Rows are points. Each copy is the shape, with its points in the same order, turned, moved and blurred by noise. Is it also mirrored, or only turned?

Shape (5 x 2):
[[ -2 -28]
 [-17 -36]
 [  8 -51]
 [ 65  73]
 [-13  33]]
Copy 1, 5 rows:
[[ 37 -23]
 [ 43 -14]
 [ 37 -31]
 [-90 -15]
 [-16  32]]
Copy 1 is: mirrored
Copy 2:
[[ 11 -31]
 [  4 -54]
 [ 28 -57]
 [ 31  83]
 [-21  23]]
Copy 2 is: only turned

Shape, 9 rows:
[[-65  49  27]
 [ 59  -7 -18]
 [-39 -25  -4]
 [ 19  73 -20]
 [-37  48  19]
 [ 25 -14   9]
 [-23 -44   9]
 [-49 -54   1]
 [ 90   3  16]]
Copy 1 (9 x 3):
[[-58  55 -39]
 [ 56 -31  -3]
 [-41  -4  18]
 [ 42  48 -37]
 [-31  49 -44]
 [  6 -29  -9]
 [-45 -31  16]
 [-60 -22  33]
 [ 72 -52 -38]]
Copy 1 is: mirrored
Copy 2 (9 x 3):
[[ 41  81  -1]
 [-24 -48  16]
 [-37  48 -10]
 [ 55 -21 -11]
 [ 35  52   5]
 [-29  -1  28]
 [-65  37  13]
 [-69  61  -7]
 [-12 -65  59]]
Copy 2 is: only turned
Copy 3 (9 x 3):
[[ 13  83  24]
 [-35 -35 -33]
 [ 45   9   1]
 [-53  49 -40]
 [ -3  70  11]
 [-14 -21   1]
 [ 44 -15  16]
 [ 69  -5  14]
 [-76 -46  -6]]
Copy 3 is: mirrored
Copy 4:
[[ 15  15  88]
 [ 37   6 -53]
 [-34  -4  16]
 [ 92   5  10]
 [ 29  23  68]
 [ 25  28 -24]
 [-31   7 -10]
 [-60   2  13]
 [ 64  49 -70]]
Copy 4 is: mirrored

Shape, 7 rows:
[[-21 -16  24  51]
 [ 48  44 -70 -33]
 [-32 -52  51 -38]
 [ -5 -43  30  35]
 [-58 -39  20 -13]
 [ 21  63 -15 -11]
 [  4  33 -46  59]]
Copy 1 (7 x 4):
[[-18  37  46 -24]
 [ 94 -35 -29  23]
 [-63  -1  37  58]
 [-22  16  69  -3]
 [-66  -2  16  20]
 [ 60  25 -25  20]
 [ 47  14   8 -56]]
Copy 1 is: mirrored
Copy 2, 7 rows:
[[-50 -30  -1  45]
 [ 48  33 -56 -40]
 [  4 -82  51   9]
 [-27 -40   2  63]
 [-38 -76  15  -3]
 [ -7  44  -9 -26]
 [-46  29 -72   9]]
Copy 2 is: only turned
Copy 3 (7 x 4):
[[  54   30   -7  -23]
 [ -29  -90   44  -34]
 [  -2   14 -104   -9]
 [  53   16  -40  -26]
 [  -4   20  -45   19]
 [ -34  -31   40  -41]
 [  47  -24   68   -1]]
Copy 3 is: mirrored
Copy 4 (7 x 4):
[[-11 -33 -36  22]
 [ 56  72  54  13]
 [-28  -9 -34 -76]
 [  5 -31 -50  -7]
 [-33 -36   0 -44]
 [  6  71  16  31]
 [ 24   0  20  69]]
Copy 4 is: mirrored

Shape:
[[-58  -8 -38  25  60 -40]
 [  0 -10 -59 -30 -60 -30]
 [ -5 -45 -13  -1 -35  16]
 [ 20 -40 -58 -66  53 -35]
 [ 62 -72  44  39 -52 -22]
 [ 27  40 -15  20   8  37]
 [ -6  29  43  45  45  33]
 [-45  32  47  36 -11 -37]
 [ 33  31  55  -9 -52  41]]
Copy 1 (9 x 6):
[[-18 -56 -64  45  42 -12]
 [ 50  24 -39 -33 -23 -71]
 [ 54  13  18   7  12 -15]
 [-14  74 -56  39  44 -47]
 [ 67  23  55  55 -86 -20]
 [-21  10   2 -32 -14  32]
 [-60 -41  30  18 -17  50]
 [-21 -72  27  13 -46 -40]
 [ -3  18  78 -56 -40 -16]]
Copy 1 is: only turned
Copy 2 (9 x 6):
[[  0 -80  15  -8  54 -34]
 [ 32 -18  89  42 -12  27]
 [ -7 -16  24  10 -21  50]
 [ 12 -41  97 -74  -8 -17]
 [ 70  29 -30 -13 -42  70]
 [-19  52  23   5  39  -8]
 [-36  29 -45  -9  32 -30]
 [ 19 -13 -42  54   8 -45]
 [-15  82  -8  37 -42   0]]
Copy 2 is: mirrored

Shape (11 x 8):
[[ 28  46 -17 -27  25  11 -87 -40]
 [ 64 -83  10  13 -17  52  55  -2]
 [ -2 -20  70  26  34  17  18  35]
 [-45  22 -39  -2  48 -25 -56   2]
 [-13  63 -45 -12 -13  49 -37 -31]
 [-25  -3  39  87 -10   7  -3  25]
 [-40  -3  30  50 -19 -49  32  37]
 [ 44   7  -8  44  10  12  35  43]
 [-17   1  59  16   1  37  37  46]
 [ 73  32 -18 -59  -7  29 -32 -60]
 [-60  73 -21  45  49 -26 -15 -44]]
Copy 1, 11 rows:
[[ 14 -40  49  41   0  36 -53 -41]
 [ 38  33 -40 -50 -13   9  89 -79]
 [ 38 -30  10  12  -2 -26  99   5]
 [-14 -51  -5  34  35 -12 -34  24]
 [-56 -13  33  53  -4  44 -18 -40]
 [-26 -62   7   4   5 -65  79 -29]
 [-28 -18  10 -22   5 -88  55  17]
 [  0 -10 -34  -4 -63 -34  47 -27]
 [ -7  -2  15   4 -14 -18 109  10]
 [ 29  31  42  15 -27  56 -43 -72]
 [-43 -24  15  90  32 -61 -25  -4]]
Copy 1 is: only turned
Copy 2 (11 x 8):
[[ -32  -22   -8   15   23   20  -27 -110]
 [  26  -45   58  -64   57   19  -24   58]
 [ -41  -19   36   30   21   -8   19   61]
 [ -51  -13  -78   14   -2    2   22  -46]
 [ -28   32  -12  -37   22   53    8  -81]
 [ -76    6   14  -14   62  -19   50   33]
 [ -45    5    1  -19    6  -51   76   37]
 [  26   -8    2   -3   65    7   43   21]
 [ -24   29   35   10   19    3   27   52]
 [  22  -27   41  -27    6   45  -41 -101]
 [ -80  -19  -43   -1   -8   46   96  -54]]
Copy 2 is: mirrored
Copy 3, 11 rows:
[[-18 -41 -73   2 -11 -68  19 -39]
 [ 25 -55  62 -52  26  63  48  34]
 [-10  18 -20 -16  58  22  32  79]
 [-42   8 -47  45  42 -36 -16 -35]
 [ 38 -31 -74  30 -16  -5  -1 -51]
 [-23  20 -18  47  11  40  51  62]
 [ -5  75  20  41  19  16  17  49]
 [ 45  -5  16  22  48   5  63  24]
 [ 33  14 -24  -2  44  33  12  81]
 [ 45 -55 -42 -58 -23 -51  27 -43]
 [-27  71 -86  44  24   2  41 -49]]
Copy 3 is: mirrored

Shape (13 x 8):
[[  0 -32  -2 -23  -1  26  63  13]
 [-50 -31 -24 -11   9  30 -16  10]
 [ 26  10  27   5  -8  22  -9 -14]
 [ 25 -17  34  15  41 -58  23 -29]
 [-19 -38  57  36  45 -25 -18 -41]
 [ 15 -27  14  81  27 -15  21 -43]
 [  2   7   1   8 -63   1  13  -6]
 [ 44  11   9  16 -23 -49 108 -25]
 [-28 -33   0 -24  28  -1 -56 -23]
 [  9 -62   9 -35   8  32  17  39]
 [-55 -31  38 -66  30   9  45 -33]
 [-40 -41 -44 -42 -18  76 -16 -60]
 [ -2  24 -13  27  51   8 -24  48]]
Copy 1:
[[ 37   1  54  32  36  -6  -3 -20]
 [  0 -15  50 -32  50  38 -27 -47]
 [ 19  -4   8 -23   4   4 -14  41]
 [  3  43 -46   8  46 -25 -35  -8]
 [ 15  29 -38 -50  94   0 -41 -11]
 [-16 -18 -41   0  85 -26  -6  24]
 [ 31 -50  11  -5 -11  -7 -43   9]
 [ 43 -16 -26  71   2 -79 -20  -1]
 [ -9  22  22 -53  39  42 -59 -18]
 [ 32  21  48  25  40  61 -10 -20]
 [ 53  55  67 -15  56 -18 -42 -43]
 [-16 -18 121 -32  53   9 -63   0]
 [-33   5 -14 -43  10  23  40 -33]]
Copy 1 is: only turned
Copy 2, 13 rows:
[[ 12  49 -17   5 -62   6 -21 -10]
 [  5   7  17  37  -8  52 -15  10]
 [ 15  15  35  10  -6 -46   1 -15]
 [-17 -14 -46 -23   8 -44   3 -48]
 [-48 -31  -2  18  26 -19 -15 -63]
 [-67   8  -6   3  -1 -33  46 -44]
 [ 49  35  30   6 -25  -5  37 -39]
 [ 16  47 -42 -65 -61 -44  44 -62]
 [  9 -48   9  40  17  14 -21   2]
 [ 18  46 -25  54 -30   0 -43   2]
 [  5 -24  -5 -10 -60  27 -76 -43]
 [ 13 -36  54  57 -81  39  -4  26]
 [-12  38  10 -12  54   2  -9  37]]
Copy 2 is: only turned
Copy 3 (13 x 8):
[[   3   16  -25  -23   -8  -49  -38  -20]
 [  22   17   20  -61   27  -18  -11   37]
 [ -12   -6  -23    8    3   13   18    0]
 [ -12   21   27   50  -66  -29   -3   40]
 [  13   18    5   -3  -77   13   22   76]
 [ -18  -46   12  -10  -87  -34   18   41]
 [ -19  -30  -31   14   29  -17  -25   32]
 [ -42  -30   -2   58  -50  -64  -58  -19]
 [ -16   48   14  -42   11    9   27   64]
 [  25   42  -28  -33    9  -54   -2  -15]
 [  12   73  -10  -22  -41    9  -82   27]
 [ -49   28  -16 -109   28   11  -28   37]
 [  40  -11   56  -12   -1    5   40  -15]]
Copy 3 is: mirrored
